Rows are points. The points of each table are mixes of a few directions, plus a little noise. How many directions does each table use, and how many do they share? Where both have some left over, give the other angles between the two spaces (their principal angles), to ten degrees, smallest first.
In the rows, zero is written as 128.

First, 7 rows:
[[109 127  67]
 [143 115 167]
 [114  90  59]
 [142 141 179]
 [109 150  81]
 [139 142 173]
 [140 130 169]]
Second, 7 rows:
[[126 128 128]
 [ 87 125 136]
 [ 64 124 141]
 [249 134 104]
 [122 128 130]
 [ 99 126 134]
 [150 129 124]]
Directions: first 2, second 1, shared 0; angles 80

First:
[[132 149  90 167]
 [121  96 182  71]
 [126 119 144 111]
 [124 112 157  97]
 [136 163  66 195]]
Second (5 x 4):
[[151 132 151 129]
 [142 128 161 173]
 [113  91  32  70]
 [ 99 134 117 129]
 [136 154 182 137]]
Directions: first 1, second 3, shared 0; angles 50

First, 8 rows:
[[114 147  84  86 109 113 114 146]
 [176 142 179 149 118 200 139 160]
 [ 98 121  97 113 125  89 125 114]
 [109 122  78 127 105  94 140 104]
 [131 121  87 144 144  92 125  90]
 [112 133  62 110 109  89 126 113]
 [154 128 201 140 177 164 109 145]
 [129 110 235 155 137 182 145 150]]
Second:
[[114 117 134 134 119 122 139 121]
 [100 126  81 104 132  81 115 113]
 [161 134 147 150 116 167 141 137]
 [104 113 127 136 113 114 145 114]
 [140 107 188 183  88 179 182 125]
 [  7  79 150  93 149  37 122 101]
 [153 149  79 118 126 122 116 128]
 [151 150  95 107 145 126 101 138]
 [218 170 149 134 147 205 106 171]
 [131 135 127 117 141 128 114 135]]
Directions: first 4, second 3, shared 3

First (7 x 9):
[[129 161 178  75 155  87 114 116  67]
 [137 138 142 101 149 113 117 123 102]
 [135 103 115 124 133 137 138 111 148]
 [108 120  72 229  67 182 138 179 193]
 [153 130  89 146 148 149  96 164 121]
 [141 152 132 112 152 119 100 146  89]
 [ 92  92 170 110  93 112 195  57 174]]
Second, 10 rows:
[[137 125 132 130 126 122 125 129 128]
 [ 46 152  91 104 166 175 137 114 113]
 [222 102 170 155  87  71 116 142 141]
 [ 73 144 104 113 153 162 134 119 119]
 [ 31 155  86  98 172 187 140 111 111]
 [231  98 174 159  82  67 115 144 144]
 [ 97 138 116 119 143 145 133 121 122]
 [166 117 145 139 110 107 122 135 135]
 [212 104 166 154  88  77 115 143 143]
 [ 67 146 101 110 156 165 137 119 119]]
Directions: first 3, second 1, shared 0; angles 90

First:
[[109 153 143  15  78  90 164 149 157 127 113]
 [186 134 152 147  90 136 140 145 112  97 104]
 [132 158 140 108 221 160  32 130 178 162  80]
 [ 59 128 105 142  63  98 176  81 112 116 178]
 [ 94 122 116 147 119 124 138 106 122 127 150]
 [105 120 113  96 150 113 128 129 140 150 143]
 [190  92 128 129 110 115 173 167  96 118 140]
 [148 110 104 196 152 108 111 103 108 147 172]
 [166 111 135 208  99 154 149 128  88  88 128]
 [140 150 146  91 100 119 130 138 142 118 106]
 [ 78 128 125 127 225 188  67 128 158 148  92]]
Second, 11 rows:
[[138  89 120 140 101 110 102 120 122 123 130]
 [192 233 145  78 143  82 202 153 133 159 161]
 [ 68 163 138 113 180 194 148 137 141 123 103]
 [ 80  47 118 144 112 159  69 115 132 106  95]
 [120 113 134  84 116 122 112 139 145 128 106]
 [135  88 112 201 114 127 109 102 102 118 149]
 [174 111 119 157  98  86 121 117 111 131 155]
 [ 81 122 136  94 145 164 118 138 146 121  94]
 [199 226 146  64 134  71 195 157 138 161 157]
 [ 80 142 124 192 176 194 142 110 113 116 132]
 [142  72 118 139  89 101  89 118 123 121 126]]
Directions: first 5, second 3, shared 2; angles 90
